Each row is a point. The window is the flat piece filled in between its corners: a triangle in 3 columns, a solid with four corners in 4, and so on. A path goes straight from each point to the next, and from the last back to the first. List the points from which the path goes on through the window.
In the rows, 128 means zero.

Window, 3 rows:
[[181 137 125]
 [ 53 177  83]
 [160 154 154]]
Path:
(1): [173 124 131]
(2): [ 56 119  89]
(3): [151 179 106]
(4): [ 97 202  86]
(5): [125 118 134]
(6): [128 118 195]
(7): [179 179 117]
(8): [136 201 125]
(9): [ 95 112 146]
(10): [ 98 142  93]
(11): [146 197 109]
(12): [182 169 111]
Through the window after points: 4, 6, 12

Window (4 x 4):
[[ 71 200 133 191]
 [117 102 138  92]
 [173  96 142  97]
 [135 117  95 138]]
Path:
(1): [160 110 114  85]
(2): [109  99 104  10]
(3): [136 110 160 164]
(4): [132 153 169 239]
(5): [ 65 189  75 105]
(6): [155 137 117 107]
(7): [130  96 160 131]
(8): [115  73 120 149]
(9): [126 153 142 104]
(10): [ 78 170 107  87]
(11): [176  47 154 135]
(12): [126  89 134 119]
Through the window after points: 2, 6, 8, 10

Window, 6 rows:
[[154 131  52 171 131 135]
 [146 163  92 116 116 188]
 [ 49 132 235 123 151 109]
 [137 116 214  92 114 154]
 [ 93 104 117 155 118 163]
 [ 95 145 130 190  95 126]]
Path:
(1): [118 145 116 113  99 163]
(2): [173 140 175 144 161 173]
(3): [117 106 126 229 163 165]
(4): [102 146  99 146  99 143]
(5): [115 137 128  19 124 147]
(6): [157 140 171 207 107 186]
(7): [ 85 146 211 224 133 131]
(8): [ 85 135  95 111 113 133]
(9): [ 99 140 107 113  84 131]
(10): [132 126 150 130 147 173]
(11): [ 94 132 203 144 147 135]
(12): [ 74 115 202  52  90 121]
Through the window after points: 1, 5, 11

Window (6 x 6):
[[ 87 153 184  76  88 154]
 [ 74 147 173 107  91  93]
 [201 158 148 123 100 121]
 [184 148  89  94 189  88]
 [ 82 187 133 106  85 128]
 [215 104 100 156 154 145]]
Path:
(1): [129 114 132  98  35 139]
(2): [103 183 192  87 138 143]
(3): [146 176 156 112 148  96]
(4): [ 81  98 102  69  80 139]
(5): [188 152  92  82  90 128]
(6): [158 143 168 162 135 124]
(7): [113 160 188 103 129 141]
(8): [134 146 146  88  82 137]
(9): [151 156 144  73  72 121]
(10): [164 162 156 194 160 119]
(11): [157 160 207 138 130 135]
(12): [170 151 113  91  84 122]
(13): [146 150  74  95  80 123]
(14): [208  89 187 178 199 162]
(15): [207 167 150 154 199  94]
(16): [156 132  95  93  73 121]
Through the window after points: 1, 3, 5, 7, 9, 11, 13

Window, 8 rows:
[[ 87 120 143 124 200 143 147  81]
 [170  66 129 120  47 131 166 184]
 [167  91 103  68 183 107 161 158]
 [ 93  61 106 123  91 156 152 226]
 [168 194 168  74 130 163  89 163]
 [144 190  59 115  85  71 123 116]
 [175 118 112  93  99  94  81  98]
 [101 114 170 215 115 161 102 178]]
Path:
(1): [171 115  57 159 112 182  75 173]
(2): [178 115 138 148 199 225 110  97]
(3): [112 144 145 103 110 100 138 201]
(4): [ 91  90 115 118 103  67 150 169]
(5): [200 169  85 114  71 139 127 124]
(6): [174 124  78  88 150 152  85 106]
(7): [ 98 137 182 123 132  92 146 162]
(8): [135 100 138  93  50  62  95 133]
(9): [160 125 106 109 123 135 114 134]
(10): [179 126 113 119  67 156 109 158]
(11): [120 143 161  79 153  87 154 154]
(12): [ 95 119 202 118 129 112 181 147]
Through the window after points: 4, 8, 10

Window, 9 rows:
[[137 143 119 122  98 146 113 140 174]
 [ 55   7 159 117 160 171  52  68  12]
 [174 137  96 129 146 137 145 121 141]
 [134 116  94 138  76 165 168 112 135]
 [148 122 110  91  73 142 119  57 141]
 [136 111  70 157 118 131 103 102 161]
 [155  87 136 163 111 105 103 117 119]
 [113 151 116 155 118 121 123  95 119]
 [114 114  79 121 135  81 172 154 151]]
Path:
(1): [118 152  82 155  91 105 138 120  87]
(2): [123 115 147 132 136 158 112  73 165]
(3): [114 131 114 169 122 165 150  91 140]
(4): [156 130  93 122 127 104 109 118 128]
(5): [ 75 130  49 113 139 162 106 138  74]
(6): [140  28 211 130 127 116 114  71 115]
(7): [152  74 142 113 139 132 126  73 202]
(8): [138 108 107 152 101 122 108 113 109]
(9): [163 141  73 134 102 119  88 115 143]
(10): [135  82 174 145 166 179 195  91 115]
(11): [130 123 107 149 126 126 145 106 155]
(12): [109 110  77  69  98  98 128 187  97]
Through the window after points: 1, 3, 7, 11

Window (9 x 9):
[[139  89 178 160 148 193 217 134  99]
 [158 103 165 113  76 138 146 143 116]
 [ 93 120  57  30 129  70 135 164  60]
 [ 43 142 129 120 139 192 152 166 125]
 [180 138 107 162 153  85 173 204 129]
 [115 145 179 153 168  88 199 176 133]
 [ 83  80 108 118 132 167  56 119  82]
 [127 146 144 113  59 155 136  78  65]
 [ 81  95  84  80 138 143 132  93 119]]
Path:
(1): [137  81  75  96  70  65 143 191  87]
(2): [106 152 158  80 168 168 152 110  98]
(3): [169 122 174 117 174 161 104 103 112]
(4): [ 78  95  85 129  77 100 216 178  87]
(5): [ 87  97  98 173 105 100 169 171 130]
(6): [143 112 143  62 155 154 118 140  90]
(7): [173 160 134  92 162 141 132 105 103]
(8): [ 88  92 131 115  99  93 173 189 103]
Through the window after points: 1, 7

Window:
[[167 125 163  94  63 155 141 165 129 135  64]
 [138 144 155 139 135 174 154  93 122  87 191]
 [183 112  92 115 129  78 111 155 158 126 116]
 [ 93 153  85 152 154 194 113  74 136 118 131]
 [150 110 140  30 130 126 129 144 225  13 123]
 [117 170 114  59  59 114 116 201 165   7  72]
 [183  83 167 145 103 158  84 215 110 148  90]
 [107  80 130 139 119 135 121  99 105 116 128]
 [161 116 153 115 164 127 104 154  74 158  91]
 [173 107 117 104  83 148 161 233 112  72  25]
 [ 63 157 150 177 152 161 160  99 152 114 134]]
Path:
(1): [147 107 111  77 108 131 130 220 124  88  88]
(2): [ 94 141 108  22 146 115 154 168 120  96 155]
(3): [151 124 147 164 115 156 128 119 133 107  93]
(4): [162 117 150 140 123 124 141 126 127  73  83]
(5): [107  92 136  70  97 160 108 210 134 152 155]
(6): [129 116 116  85  77 127 159 186 138 135 144]
(7): [170 115 147 108 120 151 107 157 133  74  72]
(8): [192 133 184 165  95 136 150 128 117 102  47]
Through the window after points: none

Window (12 x 12):
[[221 194 108 134 144 123  90 139 123  88 128  80]
 [165 181 113 144 137 112 147 136  98 184  84  94]
 [122  88 164 156 139 127 102 144 125 140 133 176]
 [113  94 110 103 126 164  88  96 117 118 162  57]
 [158 170 124 116 192 137 147 129  64 125 109 135]
 [ 33 121 128 149 175  56 119  99 110 136  74 126]
 [152 136 159 201 138 101 136  72  72 134 103 152]
 [159 220 152 131  97 148  88 107  93 120 103 125]
 [184 191 101  93 118 177 168 160 162  74 238  54]
 [209 212  76  82 124 153 100  99 158 123 215  99]
 [119  94 129  82 127 142 131  75 171 103 104  97]
 [128 106 243 207 210 170 111 110 148 155 160 156]]
Path:
(1): [138 150  77 189 115 149 113  77 137 137  90 125]
(2): [176 152 205 110 169 109 139 132  85 111 196 111]
(3): [152 156 211 141 168  91 102 109  87 128 135 165]
(4): [135 125  94 165 189 216 159 128 139 144 127  89]
(5): [113 157 115 163 157 137 122 106 148 119 124  99]
(6): [209 147 155  36 120 110 107 156  77 154 149 123]
(7): [143 137 149  88 135  95 138 124 117 120 179 102]
(8): [145 144  83 188 170 206 114 105 138 124 104  91]
(9): [179 179  90 219 152 176 103  96 125 133 114 132]
(10): [132 145 185  93 119  80 138 113  80 136 114 109]
(11): [182 153 201  73 103 121 134 152 134 178 217  90]
(12): [146 169  24 137 173 167  95  52 144  62  97 121]
Through the window after points: 1, 3, 9, 11
